Each row of a before or after table is a point. The points were changed in one or more steps. Then noise was added and the rows were shuffled. The steps act on columns, c1 being the first. Write out the steps. A step turns or swaps two columns, mirrors them in a line or flattens them onto one, adds a multiple of one to another, or multiplies or shifts one. Angles are multiples of 10 degrees, from the lower column toward the higher: turns from -170 to 170, lines from 10 to 170 but not 90. Use the fewest steps. Two steps may share a column if one is a turn and the other turns, adds or multiplies; they go together, in the order done. Otherwise the lowest column goes first.

Before, 9 rows:
[[-8.9  2.6]
 [ 1.9  0.8]
 [ 3.2 -2.4]
 [ 3.6  2.9]
 [ 2.7 -0.2]
 [ 2.8  2.4]
 [ 2.7  1.8]
 [-5.3 -4.5]
 [-7.3 -5.6]]
After (9 x 2):
[[-13.0   2.1]
 [  8.6   9.4]
 [  6.8   5.7]
 [  7.5   3.6]
 [  7.0   8.2]
 [-18.1   0.7]
 [  4.7   7.3]
 [-22.2   8.5]
 [  6.8   7.4]]
Steps: multiply c1 by 2.5; shift c2 by 6.0

Before:
[[ 0.7  0.5  4.4  2.1  6.9 -5.7]
 [-7.7 -8.2 -2.7 -5.9  0.2  4.9]
 [-0.1  4.1  4.2 -0.7  3.0 -2.9]
 [ 4.0  1.1 -0.2  2.5  4.7 -2.3]
 [-0.9 -6.8  1.3 -3.4 -4.8  0.7]
 [-4.9 -7.3 -2.8 -2.8 -8.5  2.4]
 [ 3.7  0.3  5.0  7.3  0.2  1.5]
 [ 3.8  3.6 -1.2  1.6  2.9 -4.1]
 [ 0.8  4.3  6.7  6.3 -1.1  5.8]
 [-3.6 -0.1  2.0  6.6 -2.8  0.7]]
After:
[[ -0.2   4.0   4.5  -0.7   5.2  -1.7]
 [ -4.6  -7.2  -1.4  -3.2 -12.0   4.8]
 [  4.0   0.8  -1.2   2.4   5.3  -4.7]
 [  1.6   4.6   6.4   6.2   1.1  -0.4]
 [ -3.1   0.1   3.0   6.6  -2.4  -5.8]
 [  0.5   0.5   4.2   2.0   7.2  -7.7]
 [  3.5   3.5  -2.5   1.8   4.9  -5.7]
 [ -7.4  -8.3  -0.8  -5.7  -4.0  10.6]
 [ -0.7  -6.6   1.3  -3.4  -8.3   4.3]
 [  3.7   0.4   4.4   7.2   0.4  -6.2]]
Steps: add -0.3 times c1 to c3; add 0.5 times c2 to c5; add -1 times c4 to c6

Before (14 x 12):
[[  3.6  -1.0  -6.6  -4.1  -4.1  -4.4   4.1  -5.0 -10.3   4.0  -2.2   1.5]
 [ -5.0  -3.4  -0.7  -0.7   1.1   5.1   0.9   1.5  -1.5  -3.8  -1.1  -5.1]
 [  0.1  -8.2   2.1   3.9  -1.6   5.5  -1.7   0.3   3.2   3.2  -6.2  -5.4]
 [ -4.6  -3.7   3.7   1.4  -0.3   3.8   2.6  -0.5   3.1   3.8   0.2  -1.5]
 [ -2.9  -5.1   8.1  -0.2   1.7   1.6  -4.8  -1.4  -1.1  -0.7  -3.0  -0.1]
 [  7.3  -0.9   0.6  -6.5   1.9   6.7  12.4   1.2  -3.4   2.9 -10.9   6.0]
 [  0.0  -0.5   5.4   4.1  -2.9   2.4   1.9  -5.1  -0.1  -0.4   2.0  -4.4]
 [ 10.6   4.3  -2.5 -11.1  -1.8   2.3   7.0  -4.4 -10.5   2.8  -7.6  -3.6]
 [  1.4  -2.7   2.1   0.9   0.1  -7.3   5.4  -0.4   0.9  -2.2  -4.3  -4.0]
 [ -4.1   0.7   2.7   1.0   1.5   0.1   4.7  -2.4  -4.3   4.7  -8.0  -4.3]
 [  7.6   4.9  -5.0  -1.7  -3.1   2.3   6.8  -4.4 -10.7  -1.5 -10.5   3.1]
 [ -0.1   2.0   1.4   2.1   3.2   1.4  -1.5   4.2   4.8   3.5  -3.1  -0.5]
 [  2.2   4.4  -5.8  -9.9  -8.6  -1.1   4.2 -10.2  -5.8  -0.6  -8.4   0.4]
 [ -3.3  -1.8   6.4   2.2  -6.5  -1.0   1.1   6.2  -0.8   1.3  -2.3  -3.5]]
After, 14 rows:
[[  5.4  -8.2   4.0   1.0  -0.5   1.8   1.3  -1.4   3.2   5.7   0.5  -1.4]
 [ -7.1  20.8  -7.4  -1.7  -3.2   5.0   5.9 -13.4 -10.1  -0.7  -7.7   3.0]
 [  1.3  -0.8   6.2  -0.8   0.9   6.1  -1.1   3.9  -1.4  -0.8  -1.8  -4.9]
 [  4.6  -0.8  -1.8   4.6  -3.3   2.7   1.1 -14.9  -0.2   0.6   4.9  -4.1]
 [  7.5  -0.5   1.5   3.0  -6.5  -1.1   1.2  18.9  -0.7   0.6   4.6  -3.3]
 [ -6.7  13.5  -0.2  -9.6  -8.9   1.4   3.8 -30.9  -5.9  -0.8   0.1   0.3]
 [ -5.9  20.1 -12.4 -10.8  -1.7   2.8   6.0 -13.0 -10.3   3.7  -5.6  -3.7]
 [  1.4  -5.3  -0.5   1.9   3.3  -1.2  -1.6  12.7   4.8   3.9  -6.6  -0.4]
 [ -7.4  14.2  -1.5  -4.1  -3.6  -4.1   5.6 -15.5 -10.2   1.2   1.5   2.3]
 [  4.1   7.4   3.5   0.8   0.9  -0.3   5.4  -7.0  -4.2   3.4  -9.5  -4.0]
 [  8.3  -4.2  -0.5   0.0   2.0  -0.4  -4.8  -4.9  -1.5   0.3  -4.5   0.0]
 [ -1.6   4.4  -9.1  -6.3   1.6   8.2   9.5   3.7  -3.7   5.7 -12.5   6.3]
 [  1.8 -13.1  -0.3   4.6  -1.9   2.6  -2.6   0.9   2.9   5.6  -4.3  -5.3]
 [  2.2  -4.2  -2.3   1.1   0.2  -3.1   6.9  -1.5   1.1  -6.3  -4.0  -3.8]]
Steps: turn c1 and c3 by -110 degrees; multiply c3 by 1.3; add -1.5 times c9 to c2; add -1 times c5 to c11; turn c6 and c10 by 30 degrees; turn c6 and c7 by -20 degrees; multiply c8 by 3

Before (12 x 24):
[[ -0.7  -5.0   3.8   4.4  -3.3   3.1  -0.4   2.0   0.6   2.2   5.0  -4.3
   -1.9  -0.7   7.4   2.2   0.4   5.3  -0.3   1.4  -0.6   1.7  -2.3  -3.0]
 [  2.3  -2.5   5.9   0.0  -5.5  -6.2  -0.3  -2.6   0.3   0.1   6.3  -5.2
    5.3   2.2  -2.2   3.1   0.2   2.6  -6.7  -2.1  -2.7  -8.4 -11.8  -0.6]
 [  0.6   0.3  -7.0   5.1  -0.7   2.9  -1.6  -8.4   1.5   3.2   3.9  -5.7
    4.1   0.0  -2.7   0.4 -10.3   7.0  -7.3   3.5  -2.5   6.1   3.0  -2.5]
 [  1.4  -0.2  -9.3   0.0  -4.0   0.5  -7.0  -4.2  -5.7   2.1   0.0  10.6
    0.7  -0.8   0.7   8.8   1.1   5.7  -1.8  -3.9  -3.4   4.6   6.9  -1.0]
 [  9.9  -1.4   5.8   0.4  -3.7  -7.0   1.2 -12.3  -1.6  -2.2   1.0   3.0
    0.3  -1.7  -1.3  -3.7   0.1  -0.2  -8.5   0.5  -3.8  -3.0   6.8  -4.7]
 [  7.8  -4.0   3.0   0.2   2.0   3.4   1.2  -1.0   2.6   0.8   2.9  -0.5
    1.9   2.8   6.5   6.7   0.8   1.5  -8.0  -0.4  -3.9   0.8   1.3  -0.7]
 [  5.2   4.1  -1.2   2.2   1.4  -9.4  -0.3   1.5   0.0  -0.6   9.3  -6.2
    3.8  -4.7  -2.9   0.5   0.2  -1.4  -2.1   3.2  -3.8   3.2   5.3  -4.1]
 [  6.9   1.7  -0.8   6.7   0.4   1.2  -1.1  -5.2  -2.0   3.1   2.8  -2.3
   -0.7  -3.7  10.1   8.7  -0.9   0.7  -9.3  -6.1  -2.8   4.8 -16.7   1.2]
 [ -0.2   1.3  -5.5   2.4  -0.4  -5.1   0.8   1.0   2.3   0.1   0.4  -5.7
   -8.4   1.6  -2.7  -2.1  -4.1  -2.1  -8.7  -3.7  -0.5 -10.8  -0.4   0.2]
 [ -0.3  -5.8   4.7   2.8  -2.4   2.5   0.0   2.2   1.4   3.8   0.9   0.3
    3.4  -1.9  -2.1  -4.2  -3.6  -1.9  -6.4  -2.5  -3.9 -10.4 -13.7  -0.4]
 [ -0.4   8.7   0.4   3.4  -4.3  -1.9  -6.0  -3.4   2.3   1.1   6.3   2.3
   -4.9  -2.7  -1.7  -1.2  -1.7   0.1  -5.4  -6.0  -0.2   6.5   3.1  -2.7]
 [  9.4  -6.0   5.1   6.7   8.2   3.9  -0.1   2.1   1.4  -0.7   2.7  -2.3
   -4.2   1.8   5.0  -0.2  -0.3  -0.8   7.4  -4.1  -3.1   6.1   2.1   1.5]]
After (12 x 24):
[[ -0.5  -8.1   0.5   0.8   2.8  -4.0 -10.2  -1.0  -5.9   1.1   6.4   2.2
   -4.7  -5.4  -1.6  -1.3  -1.6   0.1  -5.3  -6.0  -3.4   6.5   3.1  -2.6]
 [ -0.2  -1.0  -5.5   2.9  -1.2  -1.9   0.7   0.8  -8.2   0.1   0.2  -5.9
   -8.4  -0.9  -2.8  -1.9  -4.2  -2.1  -8.6  -3.8   0.9 -10.8  -0.5   0.3]
 [ -0.6  -0.4   3.9   2.9  -2.3  -3.4  -2.6   1.3   1.2   2.2   5.0  -4.1
   -1.9   6.0   7.4   2.1   0.5   5.4  -0.4   1.4   1.7   1.7  -2.3  -3.0]
 [  7.7   3.9   3.0   2.0   0.2  -8.1   2.6   3.3  -2.4   0.7   3.0  -0.5
    1.9   2.6   6.5   6.8   0.8   1.6  -8.1  -0.4  -2.4   1.0   1.2  -0.7]
 [  0.6  -2.9  -6.9   4.0   1.2  -5.4  -2.4  -0.6  -0.7   3.2   3.8  -5.7
    4.2   1.4  -2.7   0.4 -10.2   7.0  -7.3   3.6  -8.7   6.1   3.0  -2.6]
 [  5.2  -6.4  -1.1  -1.3   1.4   6.1   0.4   4.0  -7.2  -0.7   9.2  -6.2
    4.1  -1.1  -3.0   0.5   0.3  -1.4  -2.0   3.1   0.0   3.2   5.3  -4.1]
 [  9.8  -0.6   5.9  -0.9  -4.2   8.2  -0.9  -0.6  -2.5  -2.1   1.2   3.1
    0.4   2.0  -1.2  -3.5   0.2  -0.3  -8.4   0.6 -12.8  -3.0   6.9  -4.6]
 [  6.9  -7.1  -0.8   2.9   1.5   3.8  -1.0   0.9   4.7   3.1   2.7  -2.4
   -0.7   2.1  10.1   8.9  -1.0   0.7  -9.3  -6.0  -5.8   4.9 -16.8   1.2]
 [  9.5   0.5   5.2   6.2   6.2  -5.8   5.0   3.6   0.4  -0.8   2.7  -2.3
   -4.4   6.7   4.9  -0.1  -0.3  -0.8   7.4  -4.1   0.8   6.0   2.2   1.4]
 [ -0.3   0.2   4.7   1.0  -1.7  -4.8  -1.4   4.4  -0.8   3.7   1.1   0.4
    3.5   6.5  -2.2  -4.2  -3.6  -1.8  -6.5  -2.5   0.7 -10.4 -13.8  -0.4]
 [  1.4  -0.4  -9.4  -0.6   4.1  12.9 -11.1   1.8  11.4   2.0   0.1  10.6
    0.7   0.5   0.6   8.8   1.1   5.6  -1.6  -3.8  -5.2   4.6   6.8  -1.0]
 [  2.1   2.6   5.9   1.5  -3.9   3.3  -4.0   1.6  -5.2   0.1   6.3  -5.2
    5.3   1.2  -2.2   3.3   0.3   2.7  -6.6  -2.2  -3.3  -8.4 -11.9  -0.6]]
Steps: turn c4 and c14 by -40 degrees; turn c2 and c14 by -120 degrees; multiply c7 by 1.6; turn c5 and c7 by 40 degrees; multiply c9 by 3; turn c6 and c9 by 130 degrees; turn c8 and c21 by 70 degrees
